Each row is a point. A path goes straight from each point to the next, and from the last back to the first. The post is the endless flat space through its rows: a point in 2 columns, a line in 3, a plane in 4, and so on, so that a path can go around it. How many times does the path go around the post? Going back the other way cancels.

Post:
[[-12   7  32]
 [ 15 -10  -6]]
Path:
[[ -7  24  22]
 [ 13  43  52]
 [ 32 -12  23]
 [ -5 -35  27]
 [-20 -26  -3]
 [ 12  12 -44]
 [ 24  26  -2]
 [  4  30 -14]
 [  8  14  19]
 [ 14   5  60]
 [ -9  -9  29]
 [-26 -25   9]
 [-40  18  26]]
Times around: 2

Post, 8 rows:
[[-11   4  -5  25  -5 -14  -3 -28 -36]
 [  7  15  20  30  24 -35 -18 -24 -29]
 [  8  18  21  43   4 -12  10   8 -32]
 [  5 -26   9 -57   3 -16  28   8  35]
 [ -5  -6  -6 -29  27   8  23   9  47]
 [-30  43 -54  -1  -9 -49 -11  28 -19]
 [-12 -13  -2 -35  42 -11  45  -1   3]
 [ 25  -7   5  26  24  -4 -19   1 -47]]
Path:
[[-15   8 -20   1  22 -60  42  35 -33]
 [ 22 -17 -16 -17   6  -7  27 -14 -14]
 [ 27  42  44  28  -1  -5  37  11 -14]
 [ 13   7  41 -34  11  -6 -10  19   7]
 [-25 -22  -4  23  37   2 -46 -46 -34]
 [ -3 -25  -6  16  35 -26   6  45 -30]
 [ 18 -13   1  15 -17 -12  -9   5  19]
 [ 27  -6 -11 -13  13 -31  -2 -28 -37]
 [ 11  18  -7   6  18   8  12 -26 -17]
 [ 13   3  28   0 -19 -17 -11  -8 -31]
 [-41  38  10  -1   5 -19   6  27 -11]
 [  3  -8 -10 -30  19 -11 -43  47 -18]
 [-28 -26  31   9  -9 -30  15 -25 -13]
 [  7  -9   7   2   3 -58 -11  -6  22]
 [ 52 -27  20  -4  21 -35   9 -46  -6]
 [-12  27 -21 -15  25 -30  49 -20 -45]
 [-23  44  14  -6   8 -10   4 -11  -3]
 [ -8   2  17  -3 -10 -19 -55 -24  28]
 [-27 -23   1 -15  22 -29  16   0  23]
 [-11 -12  16  26  34 -24  16  25 -32]]
Times around: 3

Post, 17 rows:
[[ 23  -6  -7 -13  14   2  28 -26  -8 -39  10  13  -1   9  -5   5   3   3]
 [-18   8  15  -1  -7  -9  15  -5  12  -2   2  28 -16 -26   6   0   0 -10]
 [  4  11  -5   9   9   7  -1  -9 -31  21 -16 -12  22   6   4 -30  19   8]
 [-11  22   7   8 -41   6  11  -8  19 -20  15  30   8  30  15  -4  -5 -27]
 [ 13  -2  -8 -26   1  17  -3 -10  17   4   5 -18   2 -10 -25 -21   9 -34]
 [ 20 -23   5 -50 -42  -6  -2 -23 -11   6 -12  -1  26   3 -14  -6  10 -22]
 [-31   9  -1   1   5   9  -6  10   4   3  24 -14  12  16  -3   3  35 -17]
 [ -5 -29  10   8  12   8  12  49 -22  13  54  16  -8  20  -1  30 -24  -8]
 [-29   4  33   3   5  -6  14  -7   6  53  -8  22  -5  19  13  -6 -28  27]
 [ 15 -29  26 -17  19 -20 -17  26   4   0  16 -16  39  14 -14 -11 -22  10]
 [ 12   1  -9   0  -4 -20   2   9   5 -30 -18 -13  10  33 -24  -6  16   5]
 [ -5  44  14  11  12  14  -2 -18 -11   8 -31 -16  13  -3   4  -9  -3  25]
 [ -7 -26   2 -15 -20   0   2 -36  -1  -3   7 -29 -30  15 -23 -17  -2  -5]
 [ 20   3  35  -2   6 -10   4  -5   4  35 -16 -26   8   6  -4 -15  14  13]
 [ 13 -13   0  43  -5  -8   4 -42  28  -9 -10 -28  -8  -2 -37   6  16 -22]
 [  7 -11  29   5  17   6   0  11 -15 -11  -9  12  -2  14  -7   6 -18 -11]
 [ 20 -25  17 -25 -23  -9 -16  13  28   2 -25 -30  43  22  13 -15  10   0]]
Path:
[[ -4  13  51  -9 -19 -28   8 -23 -55  60 -20  -4  48  21   9   5  -7  32]
 [  1  13 -15  13  12   4  -4 -14  -8  11  13 -24  23   6 -11 -11  -8   5]
 [ 22 -18  39  35  12 -16   6  -1 -13  17 -13   1 -22  32   6  -7  36  -8]
 [ 18 -19  13 -10  22  -8  -8  18  17  13   1  -6   8  17 -23 -18  -5   0]
 [-25 -20  22  -9  16  17   7   0  -4   4  29  29   4 -19  13  -5  12 -21]
 [ 23   7  23  29  16 -17  22 -11  26   5  19   4 -18 -35 -23 -14  20   3]
 [ 28  -8 -30 -23  10  44  21  -9 -39  16  -1 -37  32  52 -21  -8  42  -5]
 [-15 -31   5   9  -2 -23   0  -2 -39 -32  -2  -8   4 -12   0 -12  -7  -2]
 [ 14  24 -12   5  -7  -8   7 -17 -36  24 -10 -25   1  27 -32 -10  -5  15]
 [ 10  13  21  -3   5 -52  20 -25  42  -3  32  -5   1   7 -16 -12  -1  30]
 [ 21  10 -12 -19   9  13   1  -7   2   4   1  -2  29  30   8 -10  -1  23]
 [ -4  -3 -11 -26  -7   8   2 -15  12 -34 -30  -3   9   9   5 -30  13   5]
 [-31  23  -9  -7  -5  45  11  -5 -16  -4  21  -4  -1 -15  21 -21   8 -10]
 [ 19 -17  28 -14 -48 -10  -3   4  13 -18 -27 -15 -15  24 -18 -27 -11  -9]
 [  9 -16  15  -1   6  11  13 -25  -2  26  42   2 -23 -13  -7   6 -10  17]
 [-29   4   6  23  -7 -27 -37  -6  -8  -4 -12  11   7 -12 -27   6   1 -25]
 [-25 -29  23  14  20  -9 -17  -9 -13 -13 -13   3  11   9  -8  46   8   3]
 [ -8 -16   4   6  -7  -5 -15  23  -5   0 -16 -22   5  22 -23  -1  -4  27]
 [ 31 -16   3 -21  18  -6  37 -29   6   0  14  -3  17   1 -27 -38  29  10]
 [-19 -10  22 -24  -4  19   0 -31   4  -1 -29  -8 -17 -18   7 -20 -11 -12]
 [-19  35   5  -4 -14 -20  22 -15   0  26  10   2 -10 -19   1  30  11 -10]
 [ 32  -8  -4 -15  16  -4   1 -17  -9 -33  -4  -9 -17  -1 -30 -17   8 -28]
 [ 22 -17  -6   0  37  16  -7 -13   0  16  31 -23  37  -4  19  11  30  15]
 [ 37  -4 -13   0  12 -34   9  -8 -27  11  -4  -1 -19  35 -28 -12   6   8]
 [  1  -6  19  -6  -1 -13  -4 -14  12  50 -15 -12  15  23 -28  -5  -4 -14]
 [ 18  -5 -12  17 -13   9  16  10   0 -20 -12   5  18   0  25 -22  -6 -10]
 [-12  18  14  -9  10  36   2  12 -16 -39 -40 -12  -3  12 -18 -14 -16 -16]]
Times around: 2
